Rows are points. To make a cloud, some directions were put in groups of two or more. Within a group, all points are equally far from the middle, so they leave a hole (a ring in 2 directions, a hollow ball in 3). The other directions are filled evenly. Then the cloud was stretched, turned, moved and blurred a little. Count the holes, and give their numbers of directions, smallest first.

Cloud (22 x 3):
[[-30  14  17]
 [  0  37  -8]
 [ 32 -16  14]
 [ 18 -46 -33]
 [-48 -19  16]
 [-25 -30 -49]
 [-27 -34 -42]
 [ 14  13  28]
 [ 48   5 -55]
 [-36   6 -27]
 [ -7  46 -39]
 [ 41  -9 -28]
 [ 38 -15 -22]
 [ 40 -18 -57]
 [ 19 -53   7]
 [ 30  19  -7]
 [ 38  20 -24]
 [ -8  33  -5]
 [ 32 -19  10]
 [ -1 -58 -18]
 [ 29 -31  18]
 [-21  34 -41]]
Holes: 1 (2)

Cloud (30 x 4):
[[  2 -56 -25   1]
 [ 48  14  22  27]
 [ 24   8  49  29]
 [ 54 -34  25  31]
 [-48  49  21  -6]
 [-20  26  24 -46]
 [-48  37 -19  -1]
 [ -6  32  25 -34]
 [ 15 -18 -31 -36]
 [-23  37  26 -36]
 [ -8   0 -42 -24]
 [-17 -46 -11  24]
 [  7 -49 -30 -19]
 [-21 -37  -3  34]
 [ 31  18  -5 -14]
 [ 35  20 -16  16]
 [-37  31  27  37]
 [-28 -47 -16   5]
 [  9 -55 -18  20]
 [-20 -28 -38 -27]
 [ 16 -31  50  11]
 [-66  24   1 -37]
 [-14  20 -37  -5]
 [-10   7  -6  54]
 [-26  30 -28  10]
 [-29   9  11  51]
 [ 16  21 -26  19]
 [-64  34   2 -28]
 [ 13 -57 -25  -9]
 [-38 -31  38  -5]]
Holes: 2 (2, 2)

Cloud (53 x 6):
[[ 64 -47 -17  30  15  16]
 [  1 -24  24 -18  35 -24]
 [ 85 -30 -13   5 -39 -10]
 [ 14 -51  -1 -36 -58  -2]
 [ 81 -46 -34  11  -2 -10]
 [ 71 -17 -36 -18 -27  36]
 [ 18  26  23 -37 -17  -1]
 [ 44  -2  -3   5 -79   1]
 [-46   7  -3   3  28 -15]
 [ 23  33   0  -2 -46 -25]
 [ 32  13  -8 -47  -1  14]
 [-36   6   1 -33 -18 -33]
 [  4 -11  34   5  17 -47]
 [ 41   1 -39  32 -34   3]
 [ 23 -30 -18 -60 -12 -16]
 [-14  37  -8  -7  24  46]
 [ 17 -31 -50  18  -5 -13]
 [ 41  21 -43  10   6  12]
 [ 59 -26  -7  34  17  34]
 [ 25 -22 -13 -17  -6  74]
 [ 38 -31 -55  22   8  -9]
 [ 47 -36 -29 -14  25 -33]
 [ -3   0  -8  -5   9  76]
 [  4  19  28  44 -20   4]
 [  5  26 -13  38  39 -14]
 [-23   2   0  38  45  -8]
 [ -1 -29 -27  -6 -40 -33]
 [ -1  26   3  34   4  46]
 [-18  -1 -42 -35  20  13]
 [ 65   2  -6 -14 -53 -19]
 [ 15  -3   4  -8 -80  27]
 [ 38  15   2 -38 -48 -12]
 [-19  26   0   4  14  61]
 [  6 -36 -11  30 -30 -13]
 [-17 -37  -4  13 -31  -2]
 [ 81 -26 -10   5 -45 -21]
 [ 34  16  -8  18 -37 -46]
 [ 10   0 -15 -15 -79  25]
 [  5 -43   0   1  47  20]
 [ 51 -23  14  30  29  12]
 [ -5 -34  16 -28  33  20]
 [-19  10  39 -40 -18   9]
 [ 42  -1 -45  13 -32  40]
 [ 24  -4  40  25   9 -32]
 [ -3  46  16  28  -5 -16]
 [ 35  -4   4  23  59  -5]
 [-41   7  19 -26  -7 -33]
 [ 14  40  28  10 -21 -26]
 [-24 -13  -5 -21  51  34]
 [ 48 -32 -29 -37 -31  53]
 [ -1 -14 -29  -9  58 -10]
 [ -1 -17 -15 -16  61  -5]
 [-17 -18  -7  31  51  14]]
Holes: 3 (2, 2, 2)
